Each row is a point. A path goes straight from each point to the next, and from the last back to the first. The post is the endless flat space through its rows: a point in 2 columns, a line in 3, a plane in 4, and so on, so that a path can go around it. How many times does the path go around the post? Going back the other way cancels.

Post:
[[-13   5]]
Path (19 x 2):
[[-56 -11]
 [-23  18]
 [  7  41]
 [ 37  23]
 [  0  -8]
 [-37 -23]
 [-38   6]
 [-59  47]
 [  8  55]
 [ 37  14]
 [  6 -11]
 [-28 -46]
 [-39  10]
 [-53   5]
 [-21  36]
 [ 27  29]
 [ 23  15]
 [ 17 -14]
 [-23 -20]]
Times around: 3

Post:
[[ 11 -20  -5  -3  37 -13]
 [  3  42  32  -1  27 -41]
 [ -2   1  41  15  28  27]
 [ -9  29  14  17 -17   1]
 [  7  -7 -16 -22 -19 -15]]
Path:
[[  3  25  29  16   5 -38]
 [ -8   8  53  20  26  -2]
 [  5  -2  24   5  -8 -14]
 [ -1 -22  -9 -12  -3  -7]
 [-17   3  13 -11  16  31]
 [  5   7  -3 -15   7  -3]
 [ 22   5   7  16   5  23]
 [  4  12  28  39   8  11]
 [ -5 -11  27  10  -2 -24]
 [ 23   3  15   3  -4 -28]
 [ 19 -20   3  -3  19   3]
 [ 23  21  34 -29  12  -9]
 [ 21  -6  24  23  49 -24]
 [ -1  -7  -5  -7   8 -60]
 [ -4   8  21 -16   8 -12]
 [ -4  15  -1 -10  17  -1]
 [ 34   7 -13 -23  23 -12]
 [ 21  -7  24  15  35   3]]
Times around: 2

Post, 10 rows:
[[ -2   2 -13  -8 -23 -32 -10   5  -1   6  -1]
 [-10  28  29 -40 -23  -8 -10  23 -18   7  24]
 [-13   0 -14   8  30 -13   5  14 -15  23  36]
 [-23 -23  28  10  19 -30 -18 -39 -26 -52  27]
 [-12  20 -17  18  27  40 -26  -6  -5  27  25]
 [ 39  16 -33  35  20 -13   0  55  25   6  -2]
 [-21 -33 -27 -28 -11  16   3   6 -25 -42  -4]
 [ 29  26  10  40  -2  -8  41  19  48   2 -21]
 [-12   1 -14 -30 -53  26  -8  15 -21   0  35]
 [-13  -6  10  23  -8  10   3  18 -31  31   2]]
Path, 11 rows:
[[-25  13   2  60  -4 -13 -37   2  -9  36  39]
 [  8  26  16  17   8  59 -11  23  15  35  58]
 [ 33 -10 -15  15 -17  22  23   1  34  -4  48]
 [-34 -33 -19  -1  29  30   7  11  -8  14 -15]
 [-29 -21 -39   0  -5  -3  -8   1 -18 -25  20]
 [ -5  46 -22  10  12  -2 -23  27 -36  48  21]
 [ -9   2  18 -34 -28   4  -4  -4 -34   0  41]
 [-13  -1  -8 -16  -8  43  10  -1   4  36  29]
 [ -9  -6   6 -25   7 -25  11 -28  10 -21  14]
 [ 34  20   3  20   9  36  -4   8 -20  -5  -5]
 [-12  -6   6   6 -39 -22  33  -7  -7 -10  27]]
Times around: 0

Post:
[[-21 -27  21  25  -4   2 -16  22  10   7 -12   9 -21 -38 -29  -5 -12  19]
 [ 14 -16 -19  16 -30  37  -9 -10  36  18   4  27  37   3 -13 -39  24  23]
 [ 21   3   4   2 -29 -22  -8 -34 -13   5   4  31   5  42  16  13  -2  21]
 [-17  14   4   7  -6   7 -39  14 -28   7  14  -5  16  24  19  32   9  44]
 [  6   7 -30 -15 -20 -12 -30  21  12   5 -32  26   4  18 -15 -32  33   1]
 [ -2 -13  -1  -5   3   0 -15   6  18 -22  16  13 -32  10 -15  11   9   8]
 [ 15   4   0 -18  19 -32 -10 -36  32  22 -15 -27   3 -17  -7   5 -14 -11]
 [  8  -1   7   7 -13 -44 -16 -35  49 -31 -16  30  18  -3   1   2   2 -13]
 [-19 -40 -34  12 -22 -15 -31 -25   2  15  22   7  30 -20 -28  25 -24 -10]
 [  1  12   9  -3  16 -13   9  15   5  20  13  23  20  15  -4  15  21  -1]
 [ 14 -20 -35 -34 -22   0   3  -4 -17  14   6  18  26 -41 -17  11 -24   4]
 [  8  21  25 -35  27  -1 -29  -4   4  22   0  29   5   3   3 -13  29   8]
 [ -3  16   0  -9 -14  14 -16   3   6  -1   1  32 -14  10   2  41  22 -19]
 [  7   3  -4  11  15  23  -6  10 -34  14   1   2  21   8 -15 -31   3  13]
 [ -8   3   9 -19 -13 -22  -7  -1  -3  -4  25  -8 -16  12  15  26   8 -31]
 [-15  11  17  11   3 -21 -38  -8  16  -7   1  10  10  60  23   7 -32   5]
 [ -5   3  35 -25 -11  -2 -30  16   9 -18  -2  -2 -26  37 -45  17   1 -10]]
Path, 21 rows:
[[-12  16  17  14 -12   1  -4 -13 -14  15  17   0   7  -3  20  -5  23  -6]
 [ -6  25 -20 -15 -19 -35 -18   2  20   4   4   8   6  23   6 -19 -22   4]
 [ 12   8 -11 -18  -2  12 -18  23   1   7  27  26 -12  -3   2  18  13 -20]
 [ -9   2  18  -5  19 -40 -47  -5 -33   4 -13  21  18   4   9  10 -17 -27]
 [ -6 -24 -19 -17 -12  -3 -33  -8 -11  -9   2 -15  12  15   5 -19  14  -7]
 [-11   7  33  -2   5  -1 -20  -5  12   5  -1  39  18  22  -5 -13   8  33]
 [ -4  11  -6 -12  11 -11 -11 -29  15  -6  20 -10  12  -4 -33 -13  -2  11]
 [ -4   4   5   4 -24   5 -11  -5  26  -7   3   9 -12  27  10  -1  13  19]
 [  5 -27  22 -23 -13  27  -9 -36   4   6  -4  13  -5  16 -22 -29 -19 -21]
 [ -6  -9 -16  -2   8 -18 -23   2  -2  28 -10  -4 -30  26   0  10  -4 -12]
 [ 25  -3 -14  21 -40  14  -6  24   6  -5 -22  28  21  -9  -3  26  -9  -3]
 [ 23   2  16   8 -47   6 -20  -6  -9  24  11  16  30   4 -26  28   3 -26]
 [ 12  -9  11 -12 -22   3 -20   4  31   5   8  19   6  46   6  11   3  13]
 [ -8 -16  -8  31 -12   1 -12  12   2  22 -30  13  30   9 -11  32   5   1]
 [ -2  -9 -31  -9 -19  -2  -5  -7  18 -24  11   8  32   5 -29  32  11   5]
 [  3  15 -12  -2   8  -7  32   1   4   6  20  26  -2   3  15 -27  -9  -1]
 [-22   9   0  -8 -18 -18 -52  14 -10  20 -10  25   8   4  -6  -4   5 -13]
 [ 37  -1   7   7  -6  -4   3   6  15  16   3  33  25  -3 -19  23  22  17]
 [ 12  -1  -6 -36  -5  -2 -39  -4  24  12   7 -21  20  20  19  16   8   2]
 [ 15  -9 -14 -11   3  13 -16  23   1  11  27  28  24  20  -4 -21  -1  20]
 [  6  13  14  13 -27  -2 -41  -9 -15   4  18  10  -5  27 -21  11 -13  -3]]
Times around: 1
